Rows are points. The last column is the point's height on a tilted bowl or saddle (a function of degree 2), plus a little noise. Along how many of its main directions does it bend up, bend down or stay straight?
In the rows, 128 means zero.

Points:
[[164 106 146]
 [148 117 129]
 [127 100 120]
 [112 106 116]
 [143 166  93]
 [139 137 119]
 [106 114 120]
 [108 131 128]
 [154 142 113]
 [172 110 149]
 [131 216  49]]
Directions: 1 up, 1 down, 0 straight

Points:
[[ 91 163 157 169]
 [150 119 136 137]
 [124 160 176 163]
 [155  98 107 148]
 [188 129  99 170]
 [113 138 157 145]
 [ 65 102 113 173]
 [153  95  81 162]
 [105 144 150 147]
 [120  73 125 157]
 [129 127 129 133]
 [109 130 143 140]
 [ 82 134  79 163]
 [144 142 137 138]
 [125 103 128 138]
 [ 96 152 165 163]
 [126  71 109 161]]
Directions: 3 up, 0 down, 0 straight

Points:
[[109  97 114 106 126]
 [111 139 120 125 126]
 [133 113 135  69 125]
 [135 127 129 119 117]
 [112 149 138 101 135]
 [128  84 134 109 135]
 [ 72 190  80 112 218]
 [150 110 111 154 127]
 [123 153 155 129 103]
 [133 123 134 112 118]
 [145 135 129 181 116]
 [151 136  94 118 119]
 [162 117 174 114  89]
 [ 87 127 139 128 144]
 [134 131 123 128 117]
 [ 76 163 177 157 113]
 [160 108 100 127 123]
 [125 127 115 108 121]
 [ 74 118 143 146 162]
 [184  86 107  81 142]
 [ 95 135 100 215 124]
 [185 179  93  90 203]
 [131  99 104 132 118]]
Directions: 2 up, 1 down, 1 straight

Points:
[[128 170 118 140 119 151 137]
 [ 51 102 126 177 130 127 177]
 [157 106 122 120 122 120 131]
 [133 143 152 138  76 116 146]
 [165 151 131 134 129 104 136]
 [154 153 143 142  99 117 131]
 [ 71 160 120  98 101 130 169]
 [108 117 134  80 155 163 156]
 [155 136 156 174 149 122 140]
 [130 117 182 141  60 144 151]
 [162 125 117 137 123 128 134]
 [173 125  77 139 105 194 197]
 [135 104  92  95 152 121 134]
 [133 124  93  78 114 159 142]
 [189 140 124 132 114 124 145]
 [121  71 125 121 135  84 140]
 [132 111  76  75 116 110 128]
 [ 84 146 111 161 136 160 155]
 [137 109 116 125 182 130 166]
 [183  83 173 142 115 150 132]
 [ 92 164 128 103 161 155 163]
 [ 74 130 166  98 164 162 187]
 [166 141 129 161 144 134 140]
 [127 120 104 117 146 113 129]
 [116  84  51 122 168 119 105]
 [168  83  84  89 126 139 151]
 [107 108 157  77 178 143 172]
 [ 92 172 104 126 133 145 141]
 [109 111 134  97 182  93 184]
 [148 176 186 120 138 142 103]
 [192 137 161 142 101 125 123]
 [ 75 157 131 134 148 100 170]
 [ 82 145 112 158 150 172 169]
 [142  59 123 137 143 169 165]
 [162 126 116 106 114 135 138]
 [130 156 110 143 120 144 131]
 [160 142 116 146 168  97 165]
 [100 117 131  99 136  94 144]
 [126 153 164 165 126 123 132]
 [147 115 130 115 115  84 145]
 [102 146 150 151 109  97 154]]
Directions: 4 up, 1 down, 1 straight

Points, 70 rows:
[[168 165 137 161  83 132 133 128  77]
 [152 128 186 142 129 132 152 122 115]
 [107 149 104  93 172 145 153 131 106]
 [ 65 189  56 108 116 137  67 140 148]
 [ 93 139 120 159  90 154 133 129 103]
 [163 141  92 101 181 124 129 172  94]
 [175 130 111 117 121 100 106 143 103]
 [107  88 151  97 105 152 106 103  87]
 [123 136 110 120 174  96 136  96 113]
 [127  39  72 157 106 158 100 157  95]
 [126 109  89 163 140 174 131 105 118]
 [144  85 164 123 152  80  94 150 101]
 [153 135 113 155 103 139 123 118 110]
 [183 153 168 140 194 100 153 142  70]
 [145 109 122 108 155 151 144 112 126]
 [157  96 115 150 137 116 105 139 135]
 [112 127 141 161 118 148 150 166 122]
 [119 103 213  85 170 149 126 153  86]
 [108 141 135 151 151 120 172 132 127]
 [147 160 110 129 138  72 134 125 101]
 [125 176 145 126 142  93 131 154 118]
 [131 119 106  95 154 105 190 114 108]
 [ 90 103  91  57 142 124 182 149  67]
 [163 135  53  84 138 150 101 143  85]
 [110 169 119 135 164  97 127 155 110]
 [ 97 119 113  93  66 151 144 152  80]
 [181 116 129 170 147 147 157 116 141]
 [137 167  84 134 110 120  90 138 119]
 [132 151 131  73  93  99 105 118 114]
 [ 89 113 131 136 145 117 127 117 121]
 [ 72 190 131 142 107 174 146 132 125]
 [134 134 110 133 105 135 156 125 115]
 [161 160 109 147  80  88  53 106  82]
 [118 109  92 169 146 146 126 122 124]
 [128 136 128 112 144 157 125  74 116]
 [ 64 120 154 121 111 100  97 100  98]
 [112 115 142 195 144 118 103 131 120]
 [125 107  79  60 155 117 109 135  80]
 [127 136 149  88 155 126 118 117 119]
 [111 141 145 150 113  88 126 132 113]
 [152 114 147 162  76 116 109 124  85]
 [152 148 166 125 137 199 179 161 106]
 [142  93 138 133 143 111 151 125 144]
 [151 114 144 161 129 167 101 107 117]
 [113 121 133  74 188 169 126 113  90]
 [114 137 147 136 116 136 111 135 121]
 [126  89 137  80 102 127 144 150  98]
 [125 112 122 173 133 166 156  94 136]
 [154 108 125 144  53 162 148 132  66]
 [142 135 158 155  85  92 145  86  92]
 [183 131 139 110 119 155 110 122  95]
 [153 153  90 121 100 154 138 131  98]
 [116 106 157 132 175 166 108  50 106]
 [143  67  93 136 142  91 159  76 141]
 [157 147 138 108 121 119 178 126 112]
 [ 84 138 146 141 158 113  99 158 105]
 [134 124 105 136 123 185 139 137 110]
 [ 38 121 108 133 104 147 132 121  74]
 [109 143 160 115 117 152  96 124 116]
 [152 116 147 101  93 158  97 150  94]
 [124 106 151 137 107 167 134 141 117]
 [182 126 126 141 129 146 124 114 114]
 [101 129  93 112 159 158  97 133 105]
 [128  63 129  96 131 201 126  91  87]
 [136 151 157 113 123 106 143  78 115]
 [157 157 106 153 176 162 102  73  92]
 [135  93 131 139 105 179 143  71 110]
 [ 93  97 154 142 148 118 129 102 127]
 [142 111 171 158 115 102 136 177 112]
 [140  92 172 131  95 114  96 128  85]]
Directions: 1 up, 5 down, 2 straight

Points, 70 rows:
[[155 158 156 164 137 161 113 159 154]
 [112 177 158 101 123 172 132  94  51]
 [ 63  77 156 121 109 147 128 111 160]
 [129 114 102  68  89 144 117  90 124]
 [107 137  89  91  87 155 165 167 141]
 [148 135 100 142  53  93 148  96 133]
 [118 109 147 141  98 152 125 183 142]
 [107 190  75 158 174 172 146 129 106]
 [201 158 141  97 131 118 163 169 184]
 [191 126 129  99 109 141 157 153 154]
 [ 76  99 146 127 116 136 181 114 197]
 [120 151 122 115 121 144 120 151 111]
 [164 132  97 137 168 215 138 113 171]
 [ 83 142 146 125 118  99 159  76 133]
 [ 99 132 139 138 132 162 154 151 125]
 [159 173 135 108 155 166  95 110 143]
 [100 129 113 124  87 152 109  88 113]
 [125 140 133 157 126 186 151 132 123]
 [129 144  91 105 181 119  97 172 178]
 [ 76 145 128 113 107  71 154 113 119]
 [166 147 153 109 118 121 112 149 148]
 [126 154 125 136 103  98 146 163 116]
 [122 164 136 116 162 105 132 117 141]
 [111 108 134 137 136 176 113 128 113]
 [100 137 101 161  85 120 144 104 108]
 [138 174  99 124 118 115  85 102 147]
 [166  65 143  49  79 100 118 139  84]
 [128 124 132 135 164 194 120 172 114]
 [171 108 162 139 113 118  90 150 136]
 [151 108 102 101 107 121 125 108 132]
 [162 159  72 149 163 120 150  72 210]
 [139 144 104 100 153 153 128 113 136]
 [126 185 104 113  51 132 139 141  88]
 [115 150 138 137 141  96 135 144 129]
 [162 142 149 129 114 130 163 103 163]
 [117  87 156 146 116 115  93  64 126]
 [137 158 132 148  82 120 118 166 134]
 [167 111 143 127 141 118 125 119 126]
 [110 173 135 103 112 129  80 188 140]
 [170 139 116 120 165 150 102 156 159]
 [ 66 119 137 102 111  55  96 106 168]
 [129 176 134 147 181  91 173 111 168]
 [164 103 139  94 165 189  65  69 104]
 [ 81  87 140 113 131 132 156 106 173]
 [ 83 163 153  96 119 122 155 123 103]
 [180 121  92  72 120 111 165 104 159]
 [122 139 136 120 147 117 114 123 136]
 [117 147  94 131 139 152 142 189 119]
 [155 148  82 138 147  83 111 112 164]
 [136 136  88 111 155  95 147 115 148]
 [135 132 100 144 111 136 127 132 132]
 [101 137  90 130 164 169  87 157 160]
 [157 125 130 165 119 139 149 116 141]
 [ 72 156 115 171 134 149  91 142 109]
 [126 105 111 123 129  64  93 118 142]
 [130 117 111 129 125 118 112  87 140]
 [ 97 126 133 105 145 125 118 178 141]
 [139 128 178 128 169 172  70 127 137]
 [ 96 109 130  97 118 130 149  93 148]
 [164  74 154 126 154  92 152 116  96]
 [131 139 114 106  88 153 102 132 122]
 [113 127 134 132  98 140 130 106 119]
 [132 137 109 141 162 119 173 102 168]
 [139  90  91 114 130 109 137 108 134]
 [160 139 134 102 159  94 128 108 156]
 [149 103 130  95 162  90 127 126 127]
 [128 168 105 130  86 179 135 105  96]
 [ 95 132 159  99 121  99 149 116 151]
 [149 166  86 101  95 158 168 125 143]
 [169 156  92 117 132  82 196  86 178]]
Directions: 4 up, 2 down, 2 straight

Points:
[[132  89 102 109 130 137 150 110 134]
 [114 135 139 109 139 133 120  88 131]
 [156 155  76 102 110 194 173 112 169]
 [139 121 115 134 120 111 136 147 132]
 [147 148 154  98 193 151 144 168 173]
 [163 145 137 113  97 145 135 132 141]
 [131 137 114 137 119 104 143  99 127]
 [149 120 120 140 143 175 118 125 140]
 [169 132 177 126  92 100 139 158 163]
 [141 100 110 170 184 128 102 178 166]
 [ 69 110 157 144  82  69 123 161 177]
 [142 165 138 148 167 118 122 169 157]
 [114 149 102 162 106 112 113 118 133]
 [122 169 145 109 114 113 194 164 166]
 [ 97 116 139 155  87 126 139 125 139]
 [176 147 192  96 147 114 154 158 176]
 [125 151 171 133 180  78 151 105 164]
 [165 171  87 126 153 112 161 101 148]
 [191 135 117  88 152  96 143 104 159]
 [136 116  98 123  61 128 133 110 141]
 [149 148  50 113 119  78 112 113 151]
 [144 155 102 108 106 110 158  97 135]
 [ 97  70 171  87 153 122 192 158 183]
 [144 125 127 124  30 181 118 178 194]
 [167 125  84 111 138 104 111 101 140]
 [116 102 132 160 125 128 147 144 136]
 [180 141 146 152 143 113  94 131 153]
 [146 138 118 112 129 156 101 153 142]
 [137 207 183 115 110 121 106 132 164]
 [168 156 154 163 115 121 158 114 153]
 [120 118 111 124 125  52 111 149 151]
 [110 122 142 123 122 140 139 134 131]
 [203 139 148 162  95 144 120 130 169]
 [171  81 154 110 126 126  78 116 162]
 [159 160 166 175  74 167  96 137 172]
 [ 77 124 134 103 156  95 131 107 143]
 [177 187  85 128 132 105 166 166 176]
 [155 177  97  82 140  59 148 145 168]
 [111  90 127 109 107 108 128 142 138]
 [ 75 146 135 117 154 192 135 106 163]
 [133 115 121 153  80 138 119 108 135]
 [139 104 112 147 150 137 116 171 147]
 [143 107 133 121 104 148  88  95 139]
 [118 102 108 139 162 101 101 118 133]
 [ 58 173 125 105 110 123 114 129 155]
 [134 108 123 131 175 158 131 110 138]
 [102 110  94 118 120 102 156  83 134]
 [154 125  85 139 117 160 122 124 137]
 [149 130 128 112 117 129 109 146 135]
 [167 137 126  99  72 172 180 115 168]
 [ 99 129 106 134 173 130 141 108 133]
 [124 130  86 116 128 142 121 172 146]
 [138 148 120 143 128 134 143 141 132]
 [ 71 120 112 183 122 118 164 119 151]
 [147 107 135 200 144 115 152 132 153]
 [135 121 105 100 179 144 150 141 145]
 [114 111 109 118 140 151 104 133 133]
 [115 118 163 169 142 153 115 141 147]
 [ 91 117 128  83 189 149  91 117 164]
 [163 113 143  63 169  67 195 148 192]
 [147 176 100  90 122 117 137 124 139]]
Directions: 8 up, 0 down, 0 straight

Points:
[[127 125 149 144 130 120 179  91 106]
 [ 96  88 129 154 114 182 102 127 120]
 [102 168 111  80 162 114 148  76  81]
 [140 106  97 154  96 112 184 140  99]
 [187 138 155 140 110 141  60 127 109]
 [114 108 118 134 169  60 173 129  89]
 [126 155 111  87 142 118  97 114  98]
 [133 131 189 135  80 155 162  79 119]
 [152 159  87 139 144 138 103 111 110]
 [110 153  89 145 100 142  76 121 104]
 [139  95 203 169  92 104 124 171  96]
 [ 95 143 172 169 166 143 119 149  85]
 [ 93 167 158 154 118 115 125  91 110]
 [157 137 112 176 135 110 127 131 119]
 [122 157  97 160 127 111 176 116 111]
 [ 83  95 133 129  99 111 124 108 105]
 [175 132  99 127 140 118 113 171 108]
 [122 129 140 156 111 178 119 170 123]
 [155 147 132 180 111 129  84 117 121]
 [160 176 134 152 123 164 166 138 119]
 [152 172 129 141 166  97 158 163 109]
 [128 141 158 127 153 158 196 114  96]
 [ 98  94 105 102 118 124 103 104 105]
 [169 118 125 186  91  79 134 104 106]
 [176  98  94 206 117 129 129  97 118]
 [134 127 124 119  88 156 120  94 128]
 [137 143  92 133 156 145 150 108 116]
 [106  94 105 132 133 151 110 142 115]
 [144 141 100 119 102 131 168 118 110]
 [100 163 141 169 143 117  93 109 100]
 [136 108 111 120 156 150 123 130 125]
 [159 136 175 126 101 106 115 114 113]
 [135 183 116 118 135  97 101 144  98]
 [109 136 118 114 130 104 109 120 109]
 [ 98 117 135 156  97 115  84 135 111]
 [ 76 126 146 102 129 157  50 105  65]
 [ 73 171 178  70 114 135 109 165  66]
 [112 113 113 159 153 149 107 110 119]
 [153 121  98 166 140 117 122 160 116]
 [123  98  89 151 101 159 149 170 104]
 [123 145 119 125 108 137  89 119 116]
 [108  96 102 168 126 135 133 123 124]
 [169  80 147 140 130 110 177 104  88]
 [143  85 156 150 101 126  96 170 106]
 [159 124 163 183 100 124  53 120 110]
 [143 172 148 225 101 145 142  79 111]
 [ 62 147 148 138 137 143 106 173  70]
 [157 135 146 133 189 188 201  65  56]
 [145 141 139  95 131 128 140 127 118]
 [ 89 151 104 138 187  92 103 119  84]
 [119 157 128 115 139 109 143 147 114]
 [124 167  94 123 151 103 109  98 100]
 [102 115 121 139 117 138 120 138 119]
 [153 166 146 124 170 100 137 128 105]
 [ 91 112 108 123 100  84  92 131  93]
 [169 127 132 149 169 105 157 143 106]
 [108  84 153 108  68  72 123 133  69]
 [134 144 125 150 128 147 107 153 124]
 [129 115 116 124 102  64 133  94 100]
 [162 106 140 108 155 102  86 121  96]]
Directions: 0 up, 5 down, 3 straight

Points, 77 rows:
[[154  99 115 129 175 122 144 105 146]
 [140 147  89 126 107 103 150 118 127]
 [118  97  99 132 110 115 135 176 159]
 [106 134 136 154 133  79 160 168 128]
 [ 93 178 136 120 168 142 106 127 120]
 [ 68  76 134 113 167 108 140 130 154]
 [143 118 104 139  57 151 147 172 138]
 [121 115 157 124  61 103 117 125 165]
 [130  89 166  83 135 108 150 185 188]
 [173 109 119 126 180  62 105 131  95]
 [ 87 162 133 156 114 108 108  94 140]
 [165 115 168  95 105 117  85 176 116]
 [143 181  96 153 135 183 120 133 128]
 [141 145 119 111  84  77 110 125 115]
 [ 67 107 109 134 126 157 140 124 152]
 [167 143 173  92 129 118 150  51 117]
 [128 159 170 158 132 120  80 177 105]
 [104 122 183 171 102 139 131 155 146]
 [ 90 136 117 165 117 160 140 173 146]
 [117 142 122 123 145 152 144 104 137]
 [ 93 135  67 137 100 125 195 129 149]
 [112 136 114 136 150 146 128 169 141]
 [155 157 158 111 136 147  77 107  84]
 [163 102 136 104 148 136 161 153 146]
 [152 129  84 135 120 138 174  86 144]
 [150 129 127 181 125  95 122 120 100]
 [ 96  83  93 117 160 183 116  96 145]
 [122 133  84 140 140 149  97 116 144]
 [172 132 137 143  68 121 143 123  95]
 [155 113  84 115 115 140 182 150 163]
 [118 188 101 156 141  91 122 152  68]
 [132 128 116 129 207 108  94  84 126]
 [ 89 146 120  76 141 149 143 144 137]
 [ 99 157 113 121 128 127 101 160 129]
 [125 133 170 141 102 129 132 166 146]
 [110  62 169 116  64 132 138 151 187]
 [146 152 131 134 152 160 139 161 122]
 [ 87 184 138 125 147 168 112 145 140]
 [105 154 119 176 101 128 123 126 120]
 [195 185 133 189 101 134  70 127   7]
 [107 110 171 121 133 127  58  97 162]
 [ 92 136 151  83  48 116 109 174 204]
 [103 119  95 132 125 158  94 131 153]
 [123 141 140 130 130 129 140 156 134]
 [125  45 135 122 150 201 119 141 105]
 [155 130 158 145 107 151 129 110  96]
 [145 171 114 113 114 121 109  89 107]
 [117 103 162 131 111 156  96 135 143]
 [117 113 159 149 131 115 120 163 147]
 [130 137 140 124  77 115 146 134 140]
 [ 76 130 107 152 158 138 129 156 141]
 [107  93 119  74 125 132  90 124 129]
 [171 122 134 157 157 154 127 126 101]
 [121 142 128 117 141  75 170 109 136]
 [200 142 178 107 186 119 119 122  64]
 [121 133 115 118 113 130 117 110 135]
 [136 178 151 135  95  66 150 115 103]
 [111 132 150 128 173 128 132 150 133]
 [ 65  94 129 122 129 129 122 167 168]
 [107 120 128 139  87 187 152 151 135]
 [139 155 122 144  75  86 137  82 119]
 [143 135 147 136 161 148 142 200 142]
 [136 140 101  68 128 122  53  92  89]
 [144 116 122 146 119  78 133 129 128]
 [114 118 158  94 127 145 120 117 137]
 [133 144 114  97 145 119 169 125 140]
 [115 166 140 106 108 141 111 175 137]
 [151 171 115 128 106 129 106 103 101]
 [ 92 146 124 166  99 163 165 126 125]
 [117 118 119 121  99 100 114 145 144]
 [171 143 132 125 198 131 158  90 136]
 [131 103 124 102 168 107 138 109 140]
 [ 96 127 146 113 158 122 120 134 138]
 [ 82 125  62 197 107 104 127 112 123]
 [109  90  92 170 114  97  83 168 141]
 [147 142 123 132  86 113 116 106 115]
 [133 155  86 127 125  95 185  74 146]]
Directions: 3 up, 3 down, 2 straight

Points, 72 rows:
[[124 158  86 118 134 138  86 113 120]
 [117 141  69 141 133 122 115 120 118]
 [161 117 125 172 166 118 233  77   7]
 [ 91 130 112 137 149 133 128 117 112]
 [117 117 102 136 152 149 114 107 120]
 [124 123 134 175 155 118 131 149 125]
 [142 101 146 153 143  50  77 135 119]
 [126 131  71  72  75 118 148 168 104]
 [141 146 102 131  58 178 128 105 144]
 [127 165 129 104  95 143  88 105 124]
 [ 95  58 124 181 114 128 137 151  90]
 [136 134 189 154  90  88 126 125  94]
 [135 124  92 145 152 130 113 164 128]
 [118 129 177  97  87 140 100 113 110]
 [ 92 112 153 161 140 152 139 110 118]
 [117 155 112  83 152 180  95 138 118]
 [123 130  94  94 102  87  58 161 133]
 [ 97 157 120 126 146 134 134  72  93]
 [144  86 164 124 140 105  90 148 129]
 [101 176 133 151 168 151 187  87  62]
 [129 177 129 160 133 138 116 148 122]
 [144 116 108 141 115 141  90 113 139]
 [170 108 138 156 104 151 142 147 124]
 [164 108 122 107  88 125 163  90 100]
 [ 91 131 103 126 126  92 137 153 134]
 [ 90 126  98  75 127 110 126 108  97]
 [144 139 107 128 169 129 180 129  92]
 [134 114 117 129 155 204 134  84 144]
 [ 83  95 118  72 138 116 151 115  80]
 [106  94 123  86 154 117 171 171 112]
 [172 134 116 122 148 135 131 175 126]
 [ 95 135 138 145 121 111 105  96 118]
 [119 146 112  90  72 118 155 112 105]
 [160 170 171 172 127 107 141 119  98]
 [178  63 112 196 112 130 172 154  71]
 [127  94 140 167 130 102 102 118 121]
 [118 126 146  93 111  86 132 161 129]
 [145 124 143 122  91 166 139 139 125]
 [110 107 117 145 173 144 123 134 124]
 [136  91 108 148 114 142 162 135 107]
 [125 100  80 132 103 119 120 127 127]
 [152 143 127 138 105 180 168 154 113]
 [102 126 143 152 166 147 145 155 129]
 [ 79 119 108 105 121 121 115 154 121]
 [118 148  85 128 135  87 111 102 122]
 [115  62 144 142 156  87 112 163 128]
 [159  54 102 161  79 143 107 120 110]
 [140 152  93 103 118 136 126 148 118]
 [102 111 106 107 122 138 145 157 112]
 [158  75 106 112 113 152 130 125 105]
 [ 93 147 106 143 165 122 106 100 103]
 [128  97 187 101 117  69 126 154 111]
 [ 89 139 140  56 169 126 105 121 104]
 [107 107 114 129 165 126  62 147 126]
 [166  81 145 122 107 165 180 107  96]
 [147 102 140 167 132 193 100 170 145]
 [168 142 111 123  75 188  76 102 156]
 [102 146 132 148 142 152  69 127 130]
 [145 129  77 144 135 163 102 140 123]
 [125 157 156 121 120 134 117 195 122]
 [160  89  58 114 100 162  85 127 100]
 [ 77 109 152 121 135 163 118 128 119]
 [149 166 138 182 151 152 136 173 120]
 [ 63 104 125 129 116 187 126 128  95]
 [131  87 118 129 109 132 184 116  87]
 [109 141 127 156 129 162 104 129 137]
 [109  93 165 158 142 133 116 104 123]
 [115 152 101  66 110 129 170 133  80]
 [182  91 133 154 106 199 132 139 142]
 [ 93 115 125 130 124 122 153 104 103]
 [130 138 116 129 143 115 112 144 135]
 [143 123 115 102 138 150 135  87 113]]
Directions: 2 up, 6 down, 0 straight
